Each row of a before or after table is a point. The points were changed in one or more steps. Then noise was added and the rows were shuffled. The steps act on columns, c1 being the first. Name the steps. A step turns or swaps two columns, mirrors them in a line or flattens them onto one, adds a multiple of one to another, or multiplies or shifts one. Angles are multiples of 10 degrees, from the lower column toward the higher: turns from -170 to 170, lines from 10 to 170 but not 90. Use the fewest steps. Two steps may share a column if one is a turn and the other turns, adds or multiplies; they go together, in the order done. Otherwise the lowest column goes first.

Before:
[[-38  29]
 [-56  18]
 [-56   3]
 [ 44  -5]
 [-15 -17]
 [ 43  24]
 [-36 -20]
 [-41  19]
 [ 13  84]]
After (9 x 2):
[[-65 -54]
 [ 21   4]
 [-30  36]
 [ 29 -49]
 [ 42 -41]
 [ 10 -49]
 [ 40  -6]
 [ 19 -40]
 [-49   9]]
Steps: turn c1 and c2 by 140 degrees

Before:
[[-13  18  26  19 -10   8 -95 -24]
 [-48 -43 -37  13   3 -22   3  12]
 [ -2  44  -8  40  -8 -26 -83  -3]
 [-32   6   7 -15  25 -28 -14  23]
 [ -9 -24 -14   8  21 -13 -30  40]
 [ 24 -39  29 -19  33  -9 -12 -21]
 [-14 -35  -9  -5  20 -41 -11  -3]
 [ 16 -22  12 -39  70  -7  -4 -30]
 [-26  -3  29  32  47 -49  11  17]
 [-17   1   3   9 -10 -38  -5  21]
 [-28 -11 -14  18  10  -4  23  13]
 [ -8 -26  -9   1  27 -36  23  18]]
After:
[[-48  20 -18   3   9   3  15 -49]
 [-38   6   5  -4 -12 -40   1 -34]
 [-51 -15   6   0  31 -35 -15 -40]
 [  6  -1  34  38  41  -5 -10 -78]
 [-42  30  29  -5  45 -50   6 -46]
 [-70  30 -37  33   5 -20   3 -46]
 [-30   8 -20  25  28 -12 -30 -20]
 [-39   9  18 -23  23   7 -94 -85]
 [-26   9  -9  34  26 -40 -12 -67]
 [-10 -30  12  36  74  -7   0 -84]
 [-28   5  -1  26  19 -35  20 -48]
 [-23  22 -10 -55  17 -23 -83 -65]]
Steps: shift c1 by -20; turn c2 and c4 by -110 degrees; add -0.3 times c7 to c5; shift c8 by -60

Before (9 x 12):
[[ 61  49  -8 -11  33 -23  42 -36  28 -17  40  81]
 [-27   4 -53 -37 -18 -64  17   1  11 -35   8  32]
 [ -3 -47 -11  19  27 -23 -23  12  14  10 -30 -15]
 [ 36  43 -37 -25  43  11  19 -17  14  13  37  43]
 [-19  51   6 -23 -11 -28  21 -31  -4 -29  30  31]
 [-12   9  25 -36  18 -42 -11  42  28 -25 -13 -43]
 [  0  18  -1 -23 -49 -32  -2  47  -1 -23 -16  -9]
 [ -7 -28   5  16   0   5  -9  33  68   9   2 -33]
 [ 12 -22  19 -50  -1 -21  14   8  30  22 -38 -40]]
After:
[[  5  18 -44  26 -16 -30  -2 -26  44   0 -47  -7]
 [-14  50 -11  31  -7 -34  15  17 -24  -2   7  38]
 [ 45  38  27  -1  51  15   7  -4 -22 -33   7  49]
 [-13 -24   5 -20  -2   3   3 -73  -1   6 -31 -35]
 [  5 -25   4   2 -22 -19  33 -30  -8 -49 -72 -33]
 [-11 -49  25 -23  22 -21 -26 -22   2  15 -58 -24]
 [ -8  11  23  30 -18 -42   0 -45  25 -14 -42 -45]
 [-24   7 -34  40  40 -61   7  -7  -2  -2 -19  39]
 [ 69  38  28  18  13 -26  25  -8 -46   4   5  94]]
Steps: turn c1 and c2 by -10 degrees; turn c3 and c5 by -70 degrees; add -0.3 times c6 to c4; turn c4 and c10 by 120 degrees; multiply c7 by 1.3; turn c7 and c12 by 20 degrees; turn c8 and c9 by 120 degrees; shift c11 by -30

Before (13 x 24):
[[  5  20  49  17 -54  21 -16  26  -1 -42   9 -35 -32  28 -31   4  17 -40
   45  22  -8  -5 -17  24]
 [  0  29 -16 -46 -12   3 -12 -43 -11  13 -24 -14   9  -5 -16 -35   0   3
  -23   8 -29 -21  36  30]
 [-28 -20  17   6   3   3  18  39  48 -53  38  20  25  35 -16  25  17  30
   25  22  32  33 -52 -20]
 [ 24  15  23 -16  26  28 -24 -28 -18 -10 -18 -32   4  57 -20 -23  16 -40
   27  -4  -2 -17  23  47]
 [-14  -7 -18 -14  21 -21  16  -8  -6 -24 -21   4  54 -42  37   0  -4  -6
  -42  22  36  19 -13  18]
 [ 21  10  24  13 -29  44 -27 -35 -29 -15 -10 -11   4  41 -25 -15   2 -23
  -25 -21 -13 -27  14  41]
 [ 24  13 -25 -41  -4  26  15  -7  -6  18  -8 -10  33  -7   1 -33  -4 -48
   -4 -45 -46 -12  13  32]
 [-44 -36   8  26   1 -16  33  22  33 -34  29  28  16  25  17  27  26  -3
   30  20   8  -5  -3  -5]
 [-13  40 -34  -5  23   0 -28 -11 -13  17 -14 -29  35 -30  35 -17 -39  -3
  -36 -14 -35   6  18  25]
 [  8   7 -52  10   7 -15  24 -20  24  12 -42  11  30 -30  23 -15 -38   5
  -21   2  -2  37  22  -4]
 [ 35  46 -26 -11   6 -13 -29 -35  -5  -3 -25   0  20 -20 -26  -5   3 -27
  -10 -38 -37 -21  31  36]
 [-11 -14 -45  -1   1 -35  -7 -16  17 -28  -8 -18  60   9  20 -14  -9 -15
  -40  27  -9  29  -6  19]
 [  7 -23 -27  -3 -48  31 -38  44   7  -8  32 -14 -35 -22  -3  67 -27 -12
   38  35 -11  34 -28  61]]
After (13 x 24):
[[  7 -93 -16  -1 -54  31  -2  46   7  -8  30 -26  12 -24  -2 -77 -27 -10
   37  37 -12   4 -28  60]
 [-29 -58  21   7 -30   1  30  39  49 -51  39  16  62  36 -19 -38  17  30
   28  19  30 -15 -51 -22]
 [ 25  37 -10 -39   0  27  -3  -6  -7  19  -9 -27  15  -5   1  34  -5 -48
   -5 -44 -44  -6  11  32]
 [ 36  96   0 -11  10 -12 -32 -35  -8  -3 -27 -25 -31 -19 -27  15   2 -27
  -13 -37 -37  17  30  34]
 [ 24  51 -33 -15  37  27 -37 -29 -18 -10 -19  24 -26  56 -22  30  17 -40
   26  -4  -3   3  24  49]
 [ 22  56 -13  14  -9  46 -34 -35 -28 -16 -10  25 -26  41 -27  27   1 -23
  -24 -22 -12  16  13  43]
 [-45 -52  30  24 -26 -18  47  22  34 -32  29   8  50  25  16 -21  24  -3
   28  21   9  17  -1  -5]
 [-14  31   4 -13  26 -21  19  -7  -5 -25 -19 -17  44 -43  38 -11  -3  -7
  -41  20  36 -16 -13  15]
 [  9  45  13  10  -9 -17  17 -20  23  14 -43 -49   9 -30  23  -6 -39   6
  -22   1  -2 -38  20  -5]
 [-13  65 -29  -7  34   1 -35 -12 -13  18 -14 -35   1 -30  36  11 -38  -3
  -38 -13 -35 -12  18  26]
 [-12  39 -20  -2 -11 -34 -13 -19  18 -27  -8 -43  45  10  21  -2  -8 -16
  -40  26 -10 -32  -5  21]
 [  1  86 -14 -49  -2   2 -30 -42 -11  14 -23 -15 -40  -3 -16  39   1   5
  -24  10 -31   0  35  29]
 [  4 -32 -34  18 -53  22 -15  26   0 -43  10  48 -20  27 -32   0  18 -41
   46  20  -8   6 -19  21]]
Steps: add -1.5 times c8 to c2; turn c2 and c13 by -30 degrees; swap c3 and c12; add -0.7 times c9 to c5; add 0.5 times c16 to c7; turn c16 and c22 by 150 degrees
